Each row is a point. The ring and each string are closed loops that go straight from each point to the next, and from the last back to the first. Before rounding, they use only three directions, however many columns there are. Count how often each string passes through the ring. Passing back the other way cancels.
(in the rows, 128 means zero)

Ring (9 x 4):
[[152 168  90 133]
 [111 183 108 156]
 [ 83 173 121 159]
 [ 60 146 127 150]
 [ 58 109 127 129]
 [ 90  83 126 107]
 [129  85 122  98]
 [156 105 109 101]
 [164 144  92 117]]
String, 8 rows:
[[128 210 114 170]
 [127 203  74 154]
 [122 211  96 166]
 [ 95 208 119 177]
 [ 62 190 106 170]
 [ 76 157  99 146]
 [103 147 125 141]
 [113 174 147 161]]
Times through: 1
String (21 x 4):
[[ 88 110 111 119]
 [103 117 134 126]
 [101 101 154 122]
 [ 99  79 157 111]
 [113  99 149 117]
 [111 119 117 121]
 [105  91  91  98]
 [116  65 101  84]
 [130  53 131  82]
 [134  74 154 100]
 [124 110 149 121]
 [109 118 109 118]
 [ 95  83  89  95]
 [ 85  59 109  89]
 [ 81  61 140 100]
 [ 94  93 161 121]
 [ 98 113 134 125]
 [ 84  98 159 126]
 [ 62  84 153 121]
 [ 46  77 120 111]
 [ 46  79  92 105]]
Times through: 1

Ring:
[[158 168 127 132 121 178]
 [136 194 142 124 110 205]
 [104 167 159 106 114 194]
 [ 86 102 155  95 138 147]
 [101  52 128 102 163 101]
 [123  54 117 113 165  95]
 [156 101 116 128 147 124]]
String, 25 rows:
[[132 110  83 130 161 136]
 [145  77  81 132 170 105]
 [118 109  90 124 160 139]
 [126 101 123 116 147 133]
 [116  97 100 119 159 131]
 [114  67  90 118 173 107]
 [116   7  98 111 188  58]
 [129  20 143 104 164  67]
 [130  59 149 106 149  99]
 [129  38 140 106 159  82]
 [125  24 116 110 174  71]
 [116  51  83 120 181  93]
 [117 109 104 119 154 140]
 [128  97 121 117 149 129]
 [120 115 104 121 152 144]
 [135 108 142 114 136 136]
 [136 110 135 117 138 138]
 [133 119 110 124 146 144]
 [150 121  94 134 151 140]
 [184 115 111 140 142 126]
 [185 110 142 131 130 123]
 [190 108 141 132 131 121]
 [168 120  93 140 150 134]
 [140 121  96 131 151 143]
 [130 119 105 125 149 145]]
Times through: 0

Ring (8 x 8):
[[184 148 119 102 124 136  87 137]
 [171 180 141 108 108 131 105 148]
 [141 180 160 119  95 128 124 144]
 [ 89 144 163 133  87 125 140 129]
 [ 55  82 139 139  97 126 136 108]
 [ 70  51 126 136 111 133 121  92]
 [113  61 122 127 122 139 103  91]
 [160 100 117 112 128 140  88 111]]
String (13 x 8):
[[ 53  50 162 152  98 135 139  74]
 [ 77  77 163 145  98 135 134  87]
 [ 95  84 116 124 113 130 112 114]
 [ 75  38  68 117 129 128  97 114]
 [ 91  29  85 122 132 135  95  95]
 [119  79  92 113 127 132  94 119]
 [131  99 129 121 117 136 104 109]
 [156 100 173 133 114 148 109  80]
 [161  82 147 125 125 149  95  81]
 [136  53  88 112 138 140  81 100]
 [112  73  85 112 127 131  94 120]
 [ 87  44  77 117 129 130  97 110]
 [ 47  17 117 142 114 133 122  79]]
Times through: 0
String, 20 rows:
[[102 154 195 141  81 131 147 115]
 [105 187 220 145  69 129 159 123]
 [122 202 192 130  77 125 145 145]
 [130 158 103 103 110 121 105 163]
 [137 147  88  99 118 123  96 163]
 [186 217 135  98 106 127 103 173]
 [191 210 162 107 102 133 108 152]
 [200 210 158 105 106 134 103 153]
 [194 190  93  85 124 127  81 177]
 [169 164  89  91 123 126  86 167]
 [179 186 107  93 117 127  91 170]
 [178 207 150 106 102 129 109 160]
 [164 217 220 131  80 135 139 130]
 [140 192 219 139  78 135 145 118]
 [125 211 234 143  67 130 159 126]
 [101 174 167 128  83 122 142 144]
 [ 96 128  98 111 108 120 113 153]
 [106 126 139 125 102 128 122 126]
 [100 137 174 136  89 130 138 116]
 [113 123 146 126 103 131 121 120]]
Times through: 1

Ring, 10 rows:
[[144  87 132 119 146 158 164  79 135 131 118]
 [134 120  90 118 134 171 160  94 119 152 127]
 [127 155  71 127 116 163 146 117  95 162 136]
 [121 166  78 133 119 149 134 141  81 165 144]
 [118 154 108 137 137 130 125 160  76 157 148]
 [124 135 146 142 145 110 120 161  81 141 146]
 [142 118 193 155 130  85 118 137  92 111 134]
 [154 109 211 159 116  79 122 112 103  96 125]
 [160  92 204 150 118  97 138  85 122  94 116]
 [152  81 168 130 138 133 156  76 135 112 115]]
String, 27 rows:
[[141 107 164 139 138 117 137 116 108 122 129]
 [156 132 178 160  91  93 126 100 100 104 123]
 [179 122 230 178  62  60 121  71 109  69 110]
 [177  96 229 164  88  78 134  63 125  72 107]
 [167 116 191 159  85  96 136  72 117  92 113]
 [150 118 158 144 112 118 140  95 112 116 123]
 [132  75 146 115 177 151 157 109 129 136 127]
 [140  46 151 104 187 166 175  80 153 129 117]
 [148  54 146 108 165 168 178  59 157 123 110]
 [155  98 144 131 117 143 159  65 133 118 113]
 [151 122 143 142 105 128 144  86 114 120 121]
 [143 109 142 132 130 136 148  97 117 127 124]
 [156 112 152 141 104 128 149  72 123 113 116]
 [166  84 172 136 111 131 160  48 143 100 106]
 [154  45 183 118 164 143 169  63 156 107 109]
 [150  55 187 123 164 133 160  80 144 109 114]
 [136  84 157 123 166 137 150 112 122 130 128]
 [141  83 173 130 157 125 146 108 122 119 125]
 [152  66 217 139 156 101 141 101 128  98 120]
 [168  93 249 168 108  60 121  95 113  73 116]
 [174 132 242 186  65  43 107  96  94  69 118]
 [158 141 189 168  82  79 118 106  92  99 125]
 [147 125 174 153 113  99 127 115  99 113 129]
 [164 144 216 180  72  55 107 110  86  86 125]
 [163 123 243 179  92  45 105 118  90  78 125]
 [157  99 243 166 123  59 114 121 101  84 126]
 [137  75 192 132 174 112 139 127 117 117 130]]
Times through: 0
String, 18 rows:
[[141 141 113 138 105 139 143 100 103 137 128]
 [132 105 122 121 152 152 152 111 116 143 130]
 [128  73 120 104 184 173 168 102 136 148 126]
 [139  33 140  93 197 185 187  66 166 133 112]
 [165  65 182 130 128 135 166  45 153  98 104]
 [172  91 198 150  97 106 148  52 135  86 106]
 [163  58 207 135 140 117 157  62 147  92 107]
 [141  68 169 121 168 137 156  98 134 121 122]
 [141  87 158 127 152 135 151 101 124 124 124]
 [154 117 158 145 105 119 143  84 116 113 119]
 [161 102 149 136 103 138 159  54 135 111 109]
 [146  93 113 115 134 172 172  63 141 135 114]
 [150 147 114 143  85 137 144  83 107 130 122]
 [139 132 124 137 117 135 141 108 104 136 129]
 [124 102 113 115 167 159 153 122 115 152 134]
 [120 134  55 109 145 188 160 114 109 174 136]
 [126 159  45 119 113 182 155 105 101 171 134]
 [139 172  66 136  79 160 147  92  97 153 129]]
Times through: 1

Ring:
[[204 107 105 146 109  95  93 153  94 138 129 140]
 [186 149  91 129 112 114  91 132  93 134 101 151]
 [152 172  89 113 120 128  97 117  99 130  82 150]
 [113 181  90  98 129 138 104 108 107 129  68 139]
 [ 70 170 101  87 140 140 117 108 118 129  66 121]
 [ 54 135 134 100 142 125 138 119 129 128  92 108]
 [ 66 111 156 117 137 111 149 128 131 127 116 108]
 [104  82 171 142 128  92 151 144 127 129 145 113]
 [151  71 158 154 118  82 134 158 115 134 156 120]
 [191  83 126 153 111  85 107 161 101 138 146 130]]
String:
[[233  95 105 158 102  86  88 162  88 140 142 146]
 [237 108  85 149 103  93  75 159  83 142 128 147]
 [236 126 119 163  97  92 100 144  88 131 138 169]
 [187 135 126 147 108 102 113 133  99 129 125 157]
 [152 133 121 132 118 109 115 132 106 130 113 141]
 [157 138  82 114 122 118  88 136  98 138  93 130]
 [182 158  54 109 118 126  67 134  87 140  78 140]
 [200 176  73 123 109 124  79 122  86 133  85 164]
 [196 174  96 133 108 119  95 119  91 128  96 170]
 [175 156 118 137 111 113 111 122  99 127 109 161]
 [150 137 122 131 119 111 116 129 107 129 112 142]
 [148 132  90 115 124 116  95 137 102 137  97 127]
 [182 136  68 118 117 116  75 142  90 141  94 134]
 [221 131  63 130 108 108  65 150  82 143 104 144]
 [244 117  99 158  99  92  84 153  84 137 134 159]
 [206 110 137 162 104  89 115 146  98 131 145 155]
 [170 112 131 145 114  97 117 143 105 132 131 140]
 [155 111 108 128 121 105 103 146 104 137 116 125]
 [176  92  87 128 120  99  84 162  97 145 119 115]
 [203  67 113 153 111  81  96 172  97 143 149 122]
 [223  45 138 174 104  65 107 181  98 142 176 127]
 [202  64 169 179 104  68 133 164 107 132 178 141]
 [168  95 158 159 112  86 134 146 111 129 151 140]
 [154 105 120 135 120 100 111 147 107 136 125 126]
 [160 101 101 128 121 102  97 153 102 140 118 119]
 [207  77  80 138 114  90  74 173  90 149 130 116]
 [249  73 106 167 100  76  84 175  86 144 156 140]]
Times through: 4

Ring:
[[187 138 125 130  75 124 141  91 100 129 131  82 148 103]
 [145  95  97 136 124 133 153 155 134 105 150 130 118  87]
 [ 93 125  92 129 166 140 124 197 134  78 155 186 103  94]
 [101 162 112 124 143 155 118 179 133  98 150 175 118 110]
 [165 158 137 127  76 170 152 120 143 153 141 104 148 119]
 [195 157 142 128  53 150 151  83 118 157 131  71 160 117]]
String (24 x 14):
[[ 92 133  89 128 171 120 107 188 109  62 149 187 102  91]
 [107 154 103 125 150 125 105 166 103  77 143 170 114 101]
 [127 133 108 129 129 144 134 161 131 105 148 148 121 101]
 [ 99 118  97 131 155 159 141 200 157  98 160 179 106  97]
 [ 49 156  91 123 197 152 100 232 138  61 160 232  92 103]
 [ 58 185 102 118 184 144  84 209 116  62 151 221 102 111]
 [ 88 190 113 118 155 137  88 174 102  76 142 188 117 114]
 [128 159 118 125 120 146 123 149 121 109 143 145 128 110]
 [148 141 123 129 100 161 149 142 143 133 146 124 135 110]
 [181 128 141 132  57 200 191 125 187 188 151  86 153 119]
 [189 156 151 128  45 189 173 102 161 185 141  76 162 126]
 [203 157 153 128  35 180 172  85 149 187 136  62 167 125]
 [193 175 149 125  50 154 144  80 114 160 129  73 164 123]
 [160 179 132 123  89 130 114 103  90 118 129 109 146 116]
 [170 146 127 129  83 143 143 111 118 134 137 100 144 109]
 [212 123 137 134  44 152 176  80 134 169 135  54 160 108]
 [228 127 139 134  33 134 168  57 110 164 127  36 166 106]
 [207 147 129 130  61 103 131  61  70 125 120  60 156 103]
 [159 155 116 127 105 105 111 106  74  95 128 112 136 101]
 [152 138 113 129 110 125 129 127 105 106 138 121 131 100]
 [160 114 114 133  99 148 158 136 139 129 146 112 132  99]
 [170  75 105 140  97 153 185 144 161 138 154 103 128  88]
 [140 129 109 130 119 137 137 147 123 108 145 134 125  99]
 [117 140 101 128 144 124 115 161 107  82 144 159 115  97]]
Times through: 3
String (22 x 14):
[[107 170 113 122 141 139 106 163 110  89 143 168 121 110]
 [117 170 117 123 130 141 111 154 112  98 142 156 126 111]
 [120 185 129 120 116 163 117 152 128 119 143 152 134 122]
 [172 149 144 128  61 198 176 125 176 180 148  96 153 124]
 [197 136 147 132  41 195 190 105 176 194 145  69 161 121]
 [203 162 154 127  35 177 167  81 143 185 134  61 169 126]
 [167 182 138 123  79 138 121  97  97 130 129 101 151 119]
 [172 140 128 130  81 150 151 114 128 140 139  98 145 109]
 [209 118 136 135  46 161 182  89 146 173 139  58 158 108]
 [229 142 144 131  29 132 159  49 101 164 123  34 170 111]
 [189 170 131 125  73  98 110  67  57 111 118  78 154 108]
 [178 152 120 128  89  99 116  87  68 103 124  92 144 101]
 [202  84 113 140  72 131 178 101 130 142 141  68 142  89]
 [168 102 111 136  96 144 165 132 140 130 146 104 132  95]
 [161  98 108 136 102 148 167 142 147 129 149 112 129  93]
 [155  43  87 145 121 150 194 171 175 124 163 121 112  75]
 [114  80  81 137 159 134 150 193 146  85 160 166 100  79]
 [100 145  96 126 160 121 105 176 104  69 146 177 108  96]
 [121 142 107 127 135 136 123 160 119  95 146 153 120 101]
 [124 106 102 134 133 161 158 181 162 116 158 152 115  96]
 [ 48 147  86 124 201 148 102 236 139  56 162 234  89  99]
 [ 58 180  99 119 186 140  83 209 113  58 151 221 101 108]]
Times through: 2

Ring, 8 rows:
[[102 100 119 132 156  81 154 100 145  70 127  69 184 138]
 [ 84 108 138 117 159 112 121 109 169  72 149 101 185  83]
 [ 90 126 150 108 150 143  98 110 177 105 150 144 154  66]
 [119 150 148 112 123 163  96 115 171 154 125 172 115  83]
 [156 162 130 127 101 153 120 112 147 190  89 168  85 142]
 [162 151 120 135 110 128 139  99 127 184  81 152  79 181]
 [144 120 110 140 141  84 161  83 110 136  93 109 106 207]
 [125 106 110 139 152  73 165  87 120  99 107  81 145 187]]
String:
[[ 62  82 139 114 194  83 128  89 158  33 169  84 197  95]
 [ 87  94 134 119 184  86 133  78 137  74 148 108 150 138]
 [122 122 119 133 131 105 146 111 149 108 111  92 162 135]
 [136 123 103 148 109  91 171 126 150 102  90  51 190 148]
 [125  92 101 146 162  47 183  78 106  83 104  58 152 215]
 [119  89 113 135 188  50 167  52  89  97 117 100 105 232]
 [145 107  98 149 146  57 184  79  99 116  87  75 124 233]
 [156 126  96 153 111  81 181 108 122 129  74  67 147 200]
 [135 131 117 136 121 110 147 110 144 129  99 103 143 149]
 [118 111 125 127 164  90 142  76 120 116 120 124 112 177]
 [114  87 115 133 190  50 165  54  94  91 121  98 112 223]
 [121  94 103 144 157  54 180  86 116  78 107  54 166 196]
 [130 118 104 146 115  88 171 125 151  92  96  47 198 144]
 [118 121 124 129 138 107 140 105 148 109 117 104 152 133]
 [111 119 131 123 150 110 130  96 145 111 126 122 137 132]
 [118 130 121 133 113 119 142 133 173 101 112  79 194  97]
 [ 83 115 138 118 143 124 119 127 187  69 148  90 210  54]
 [ 51 104 165  95 187 136  82 101 187  60 188 143 178  31]
 [ 73 113 160  99 181 135  87  88 166  94 170 165 134  72]
 [103 127 143 114 148 133 110 102 160 118 137 144 135  99]
 [125 144 129 127 105 143 125 134 177 130 110 114 165  88]
 [101 142 149 111 125 161  95 128 190 122 138 147 159  49]
 [ 64 121 174  88 182 160  64  92 181 103 183 193 126  38]
 [ 80 114 158 101 180 132  91  84 158 104 163 168 121  88]
 [113 127 134 122 139 124 123 106 156 118 125 127 142 114]
 [118 137 125 131 104 134 133 142 184 107 113  87 197  76]
 [ 75 105 138 117 157 112 122 118 181  55 155  85 212  62]]
Times through: 2
String:
[[ 53 102 162  97 187 131  87  99 184  58 185 137 178  38]
 [ 84 116 135 121 135 123 124 136 194  62 145  75 227  47]
 [112 123 125 129 129 115 137 120 165  99 120  91 179 105]
 [105 112 129 125 153 103 135  99 149  95 130 104 157 126]
 [ 89  91 131 121 187  78 138  76 131  71 146 102 150 148]
 [ 94  77 112 135 186  45 170  76 120  46 134  52 180 178]
 [124  99  99 148 144  58 183  98 125  77 102  41 182 186]
 [142 127 104 147 110  95 168 120 144 115  87  66 171 158]
 [128 126 121 132 132 107 144 103 141 123 107 108 139 149]
 [119 112 125 127 161  93 141  79 123 117 119 123 115 171]
 [136 130 115 138 119 107 151 112 143 126  97  97 147 151]
 [143 122 103 146 120  86 171 107 130 119  87  73 153 181]
 [135  98  96 150 151  48 190  83 104  92  93  53 151 223]
 [104  78 114 133 198  42 167  54  96  72 129  85 129 216]
 [101  98 130 122 182  82 138  70 122  93 136 119 124 167]
 [117 120 126 127 144 107 137  99 144 112 119 112 142 139]
 [116 118 115 137 124 100 154 124 161  87 112  63 198 117]
 [106 117 118 135 123 105 149 133 175  74 120  55 220  91]
 [114 126 127 127 130 118 133 117 162 107 120 102 167 109]
 [ 93 113 142 114 165 117 115  93 154  98 145 133 143 107]
 [ 64 103 162  96 198 125  87  78 160  82 179 165 131  79]
 [ 97 121 146 111 159 128 107  95 156 112 144 148 130 102]
 [124 136 128 127 121 129 129 117 160 128 112 119 148 113]
 [118 148 138 120 107 157 110 136 186 132 120 130 163  66]
 [106 150 151 110 115 173  90 134 196 133 135 155 155  39]
 [ 78 133 171  91 165 169  65 100 182 122 169 198 118  41]
 [ 79 120 164  96 180 144  80  83 161 113 167 187 109  79]
 [100 123 145 112 156 130 108  96 157 116 141 149 128 103]
 [ 54 105 171  89 199 139  73  83 172  79 190 176 137  51]]
Times through: 0

Ring:
[[118 122 143 102 103 136 123 108 128 161 105 106  92 195]
 [113 162 133 109 102 133 130 117 140 179 113 107  89 198]
 [126 181 139 116 107 136 131 125 134 178 127 102 100 183]
 [164 186 164 124 120 145 129 135 108 156 151  87 132 141]
 [178 164 181 138 142 145 125 139  84 124 167  84 146  91]
 [157 144 175 149 156 134 126 135  84 112 165  96 129  70]
 [119 118 158 158 166 119 127 127  94 107 153 115  98  63]
 [ 96  83 149 146 157 115 124 112 104 108 128 124  78  90]
 [113  72 155 123 136 127 119 105 104 117 115 113  90 129]
 [124  80 157 109 119 135 117 103 108 130 108 106  98 159]]
String:
[[137 101 166 130 140 133 121 117  94 116 135 103 111 110]
 [161  58 188 121 142 142 111 109  71  90 133  93 130  98]
 [144  34 181 117 141 137 110 100  75  88 119 100 116 107]
 [155  64 180 110 129 144 112 105  82 106 122  93 125 128]
 [168  35 189  93 118 152 105  95  75 101 109  86 133 149]
 [114  63 153 104 116 132 116  96 111 129  98 110  89 169]
 [139  65 164  89 103 145 112  95 105 133  96  97 109 189]
 [190  68 190  70  88 166 106  97  86 130 103  72 150 202]
 [185  95 184  81  94 162 111 105  91 137 113  75 146 191]
 [147 115 154  73  76 153 117 100 125 172  92  89 114 241]
 [ 86 152 116  99  89 128 131 107 160 195  91 118  65 235]
 [ 75 159 114 126 116 116 135 117 153 178 111 127  58 181]
 [132 137 154 123 124 134 125 120 113 144 130 103 106 144]
 [159 152 163 109 109 147 123 122 109 154 132  88 127 166]
 [147 152 158 118 118 141 125 124 111 150 134  95 118 153]
 [ 73 169 116 143 132 111 138 124 147 169 125 130  58 148]
 [ 95 206 121 140 124 120 140 134 147 182 136 118  76 156]
 [ 91 183 124 145 134 116 138 131 140 167 136 122  73 138]
 [118 163 144 138 134 126 132 129 120 150 140 110  96 128]
 [140 149 159 132 133 134 127 127 106 138 143 100 114 122]
 [182 143 184 125 133 149 121 130  83 123 155  82 148 110]
 [249 150 225 127 142 170 114 143  42  96 187  53 204  65]
 [218 151 211 148 161 154 119 146  49  90 192  69 180  37]
 [ 82 155 131 169 165 106 137 133 122 133 150 131  68  75]
 [ 87 141 133 152 150 112 133 125 124 139 136 126  71 106]
 [ 65 137 124 168 166 100 136 126 128 131 139 139  54  81]
 [ 53 115 125 182 184  92 136 125 120 112 144 147  45  48]
 [ 42 118 115 172 170  91 137 120 133 127 130 150  35  79]
 [ 81 129 130 147 146 111 132 119 128 140 127 129  65 118]]
Times through: 2
